Every row gives one point. A path goes straight from each point to the next, and from the last back to the first. The post is the endless flat space through its rows: a point in 2 columns, a line in 3, a plane in 4, and so on, so that a path can go around it. Count how often the path circles the post. Going back the other way cancels.
(in the rows, 128 means zero)

Post, one row:
[[126 128]]
Path (14 x 2):
[[172  92]
 [159 112]
 [139  97]
 [ 68 116]
 [ 86 143]
 [123 172]
 [174 134]
 [151 118]
 [115  91]
 [ 85 129]
 [103 150]
 [118 143]
 [ 85 130]
 [ 97 100]]
Times around: 1

Post (3 x 4):
[[118 112 102 126]
 [150 184 121  72]
 [128 104 107 162]]
Path, 11 rows:
[[149 172 108 173]
 [103 168 141  94]
 [144 161 135 113]
 [139  80 108 138]
 [130  91  90 142]
 [126 120  83 120]
 [130 166  99 115]
 [ 93 138 132 113]
 [133 147 146  67]
 [133 110  95  89]
 [160 181  93  93]]
Times around: 2

Post:
[[168 109 128 151 105 115 162  89]
 [151 147 150 126 152  88 147 114]
 [ 86  99 129 170  79 104 112  74]
 [128 164 115  84 165 171 148 127]
 [170  82 160 153 123 112 147 114]
 [164 167 109 119 178 142 119 123]
 [ 96 179 103 100 111 118  79 134]]
Path, 22 rows:
[[110 171 101 133 142  95  90 113]
 [153 107 102 167 133 169  97 142]
 [145 133 135 127 103 122 123 134]
 [167 154 138 143 119 104 152  74]
 [124 130 146 139 121  70  82  72]
 [109 179 117 119 127 157 133  68]
 [147 136 153 140 141 121 146 116]
 [175 174  74 178 143 100 111  98]
 [107 102  56 166  77 173  98  79]
 [174 143  69 156 131 117  82  89]
 [100 122 118 119 108  78 116  66]
 [142 133  86 108  93 127 124 113]
 [111  73 119 167  98 137 131 111]
 [136 186 114 109 165 139 175 111]
 [ 90 106 176 158  74 102 119 104]
 [125 131 131 132 101 148 139 127]
 [139 129 118 144 118 115 142 122]
 [ 91 116  95 121  77 144 135 100]
 [100  87 147 127 137 146 142  80]
 [126 149 175 123 161 100 141  65]
 [137 129 153  97 104  86 125  99]
 [116 127 122  93 126 110 122 117]]
Times around: 0

Post:
[[119 150 129 135 109 190 114  79 122]
 [ 75  97 167 149  84 102 183 114 127]
 [178 131 118 103 126 134 136 149  95]
 [ 97 144 134 178 107 124 136  90  90]
 [133 140 161 100  86 143 132 171  89]
 [155 129 154 133 100 129 102  87 128]
 [113  94 157 161 134 124 138 119  84]
 [182 150 105 126 157 129  55 144 158]]
Path (12 x 9):
[[ 66 148 125 117 109 150 151 141 138]
 [147  98  70 159 142  66 128  87 114]
 [114  87 108 188 122 137 138 114  81]
 [100 136 144 154  70 159 167 136 116]
 [130 125  94 194 137  99 114  80 122]
 [108  92 144 161 113  77 148  71 116]
 [158 114 133 119 154  71 116 162 152]
 [122 135 154 151 131 148 142  80 136]
 [ 92 155 147 108 101 152 151 125 156]
 [146 149 128  63  98 128 107 121 160]
 [125  98 153 126 143 146 143 119 121]
 [169 184 141 120 152 149 108 126  91]]
Times around: 0

Post, 11 rows:
[[ 89 115 115 159 135 154  87 144 152 121 145 121]
 [155 130 102 134 123 151 110 140 100  97  85  86]
 [ 88 103 118 126 137 127 116 155 163 132 108  90]
 [131 161 149 136 132 111 129 115 153 132 123 112]
 [111 149 143 104 114 134 160 118 104 126  94 118]
 [131 120 127 161 156  83  89 122 124 105 142 149]
 [120 130 130 133 139 141 159 141 147 108 152 114]
 [159 144 149 102 158 101 109  81 117 100 168 168]
 [123 130 128 123 142 145 128 115  89 158 136 100]
 [132 106 102 142  83 115 128 101 114 133  94  65]
 [128 139 130 128 160 122 111  95 102 101 129 100]]
Path (29 x 12):
[[142 135 155 129 136 117 143 201 140  88 119 158]
 [ 77 109 121 136 101  93 132 137 135  68 166 180]
 [131 159 115  91 134 145 114 110 124 135  87  70]
 [166 135 111 106 145  75 147  93  43 160  77 110]
 [142 126 131  97 106 175 144  67 148 167 141 112]
 [196 123 152 135 165 122  67 106 101 145 140  79]
 [120 126 132 145  91 109 142 146 165 144 128 108]
 [106 152 140 129 182  74 166 163 130 107 103  62]
 [127 134  96  89 125 110 150 124 124 113 106 109]
 [151  91  89 141 134  42  56 106 128  95  59 126]
 [132 176 137 170 134 172 136 103 106 132 126  81]
 [112 126 127 147 100 140  78 142 116 141  73 139]
 [ 65 140 151 111 159 191 159 180 173 113 134  87]
 [103 162 128 106  98 193 155 133 148  79 138  92]
 [105 119  96 113  95  86  81  90 124  97  81 111]
 [136 136 118  47 179 162 140  68  86 143 140  80]
 [126 110 123 174 163 101 104  71 188 137 163  92]
 [145 114 127 149 133 132  65 119  94 128 107 125]
 [103 150 147 158 138 100  64 133 170 154 110  89]
 [ 75 125 123 135 109 121 117  80 116  99 142 121]
 [109 121  86 128 112 140 109 100 112 142 150 135]
 [129 148 104 120 198 166 137  74  60  81 147  90]
 [127 110 133 102 200 104 101  82 120 118 134  87]
 [109 119 135 163 131 111 126 158 123 123 115 134]
 [ 97 127 152  78  99 123 161 136 126 169 114  74]
 [176 128  99 120 111  43  95  87  61 151  98  90]
 [114 132 105 117 126 175 166 143 136 137 144  90]
 [134 123 119 127 164 131  89 104  86 130 113 117]
 [136 142 159 149 138 133 110 130  91 135 110 157]]
Times around: 5

Post, 17 rows:
[[129 133 141 155 161  99  74 130 102 123 133 188 131 153 130 120 126 119]
 [103 106 154 184 132  88  96 105  39 141 125 108 178 175 119 122 123 136]
 [136  73  96 104 129 122 140 124 135 134 138 152 102  99  94 141 164 151]
 [141  90 133 146 126 132 122 157 106 168 119 122 132  96 106 147 110 153]
 [113  99 119  74  86 123 115 148 148 122  92 154 180 137 106  90 102 148]
 [161 145  88 114 138 144 122 116  99  54  98 152 153 149 135 143 117 100]
 [144 105 104 108  86 121 103 129 132  79  86 161  97  82 143  95 153 132]
 [ 97 111 132 171 171 130  99 151 125 152 136 109 131 167 167 142 144 136]
 [124 119 141  96 161 124 132 142 139 153 113 114  99 125 145 147 141  53]
 [ 86 105 147 187  95 112  86 130 127 103 120 103 128 108 132 150 122 134]
 [107  93 124 104 135 119 140 125 150 103  91 180 139 114 155 121 128 131]
 [125 118 202 116 121 144  89 168 142  70 107 119 156 161 143 129  92 153]
 [136 124 159  84 119 143 118 127 103 162 146 128 171 135 142 116 105 103]
 [151 110 143 156 134 126 106 111 136  96 104 134 114 138 162 134 132 100]
 [131 119 163 112 117 147 114 121 133 170 119 127 120  89  85 111 118 145]
 [145 122 142 166 149 119 134 138 140 157 141  94 131  94 150 131 176  92]
 [123 146 140 135  97  66 133 136 143  65  97 115 130 157 146 156 111 175]]
Path:
[[ 90 101 123  97 132 132 134 128 108  96  88 123 116 161 116 150 134 144]
 [ 89  92 138  97 175 153 142 193 134 160  80 128 131 155 105 141  94  61]
 [132 115 142 170 138 117  95 152 127 121 167  95 141 126 107 123 152 133]
 [119  90  67 172 121 127 189  74 100 118  36 110 199 119 174 164  70 108]
 [131  93 154 130 107  92 118 112 112  68 100  93 118 155 135  92 170 129]
 [152 129 138  82 122 170 126  77  92  39 131 119 116 179 116  85 163 118]
 [130 102 139 124  68 160 122 136 140  86  74  84 147 167 137 127 116 157]
 [ 83  72 133 129 140 169  99 132  39 149 116  95  63 106 105 205 133  95]
 [139 142 127 167 101 163 100 102 129  48  70 105 107 177 106 142 114 154]
 [136 104 138 144 152 114 149 145 120 111 117 144 129 109 117 133 110 140]
 [144  92 136 131 117 132  85 163 160 121 125 135 144 105 126  91 136 145]
 [146 113 144 163 155 119 122 128 145 140 109 141 137 115 170 159 115 112]
 [ 74 160 121 113  90 137 119 102 149 153  73 118 151  90 136 122 132 111]
 [122 119 225 165 113  95 101  73 114 147  82 117  52 115 103 118 121 120]
 [116  72 110 132 129 138 142 178 148 170 148 126 158 103 108 138 120 154]
 [168 111 130 133  89 126 112  64 111  80 132  81 145 106 124 113 139  79]
 [131 100 121 129 148  88 117 164 157 188 157 167 213 118 115 141 111 184]
 [122 112 107 153 139 116 115 139  65 128 108 142 185  79 101 148 149  81]
 [ 98 125 161  94  74 123 138 184 133 132 128 149 247 143 128 120  72 156]
 [150 146 105 163 136 100 107 153 160  81 163 158 135 139 146  96 172  98]
 [141 137 143 113 147 113 140 142 155 110 130 129 115  90  99 159 129 105]
 [132 136 146 132 163  92  74 148 152 152 147 145 129  89  83 138 132  74]
 [ 99 148 111 146  76  64 117 118  96 122  78  89 155 105 111 157 111  90]
 [128 116 114 140 102 172  95 111 141 154  85 186 134 111 158  66 143 153]
 [ 95 160 127 122  77 111 135 116 119  69  80 110 133 144 152 121 101 134]
 [155 121 174  74 106  97 104 132 127 136 124 120  89 127 132  93 139  93]
 [203 124 136 141 163 124 112 134 118  55 113  99 117 165 123 149 156 152]
 [151 125 107 136 124  95  86  94 112  57  93 180  89 116 124 173 133 119]]
Times around: 4

Post (17 x 18):
[[137 139 100 134 128 146 180  93 164 122 133 158 132 169 128 181 141 152]
 [163 143 119 122  89 144 200 142 141  86 173 154 128 136 149 141 100 159]
 [138 108 129 150  92 142 115 115  97 142 116 123 113 115 121 123 115  75]
 [151 141 148 151 142 116 202 124 137  95 124  99 150 150 108 161 120 144]
 [124 128 134 126 117 144  94 127 133 135 139 110 148  94 100 117 148 123]
 [152 141 117 115 113  69 106 124 106 127 144 119 154 107 157 124 149 121]
 [147 163 126 165 150 133 145 133 168 102 144 148 108 144 118 153  97 146]
 [175 109  82 136 121 127 182 141 180 102 154 111 104 145 124 169  93 150]
 [117 117 113 143 123  83 107 168 113 139 134 137 133  88 150 158 176  94]
 [119 135 128 110 140 150 107 120 102 126  91 109  89  96 151 123 131 101]
 [128 135 110 113 125 124 106 184 119 129 138 106 131 145 141 162 138 147]
 [126 125 127 112 142 133 126 144 120 185 116 103 122 126 151 102 111  96]
 [175 136  92 157 141 161 186 111 112 118 159 137  76 143 102 156 130 192]
 [108 124 100 153 140 133 194 129 108 118 159 123 125 142 114 152  63 153]
 [124 109 137 128  83 103 116 149 106 157  83 151 136 100 113 109 152 136]
 [109 170 135 113 106 116 118 143 127 150 141 120 115 104 112 186 133 147]
 [102 101 176 122 122 127 115 131 118 130 142 128 103 122 142 103 143 108]]
Path, 31 rows:
[[146 145 149 137  79 123 140 166 124 119 169 122 112  73 132 123  82 171]
 [153 153 139 186 115 104 124 141 153 126 128 163 134 120  93 110 165 177]
 [175 108  92 147 116 112 236 105  80 118  98  95 113 135 114 144 103 123]
 [186 110  81 128 151  81  89 143 140  94 163  82 138 155 105 168 128 110]
 [152 113  75  99 129 131 157 116  89 139 132 160 117 133 123 172 174 156]
 [163 131  62 124 144 157 119 142 131  72 136  81 125 122 112 138 110 123]
 [ 96 163 125 140  90  86 149 157 119 149 143 155  92  89 146 117  66  98]
 [139 150  97 123  80 139 156 126  74 127 181 165 108 120 170  91  82 173]
 [136 100 116 148  98 157 166  66 188 148  73 158 104 103 114 172 125 106]
 [150 118 164 150 131 110 156 140  71 134 101 132 147 117 110 113 121 136]
 [ 76 124 172  90 143 101 145 162  96 140 141 108 165 114  98 120 101 127]
 [127 124 192  72 103  87 124 192 192 105 108  65 171 112 108 103 124 135]
 [108 182 131 202 138 129 161 114 143 131 100 137 103  91  81 133  92 151]
 [107 172 171 158 124 163 172 104 138 166 133 164  83 143 124 175 152 181]
 [ 85 126 161 159 104 168 146 103 123 133 101 153 148  88  80 130  88 125]
 [128 117 175  67 104 153 174 102  96  92 194 123  94 127 152 127 131 140]
 [129 120 165 113 127 108 171 131 144  85 145 130 104 133 170  99  84  99]
 [108 169 128 153 109 106 159 121 124 110 146 162 133 133  85 148 181 200]
 [156 141 110 144  82 102 159 122 156 161 110 112 158 105 132 124  93  97]
 [123 104 183 160 141 106 175 135 123 108 101  84 162 119 134 105  84 101]
 [167 124  91 135 102 140 152 128 103 161 181 127 112 158 146 200  85 142]
 [135 132 146 151 144 160 126 194 161  98 117 145 167 146  98 141 110 106]
 [165  94 104 105  91 105 167 173 150 160 115 165  93 130 158 147 190 133]
 [137 142  76  98 206 133 138 104  87 140 128 118  91 138 146 162 164 112]
 [224 103 145 125 140 122 143 157 126  91  42  46  81  81  98 141 125 124]
 [155 128 161 143 135 123 164 140 173  97 158 119  99 115 162 162 129 162]
 [ 66 113 159 130  91 132 161 160  99 112 213 118 154 127 140 171 161 129]
 [119 150 136 183 115 103 121 139 127 120 173 105 174  97  64 153 126 107]
 [122 176  36 155 132 150 130 100  71 152 160 133 124 109  64 185 120 118]
 [182 145 124 135 127 124  98 126 179 153 104 120 188 152 111 124 145 103]
 [127  91 191 130  95 108 167 145  94 120 177 116 160 130 165 135 129  92]]
Times around: 1
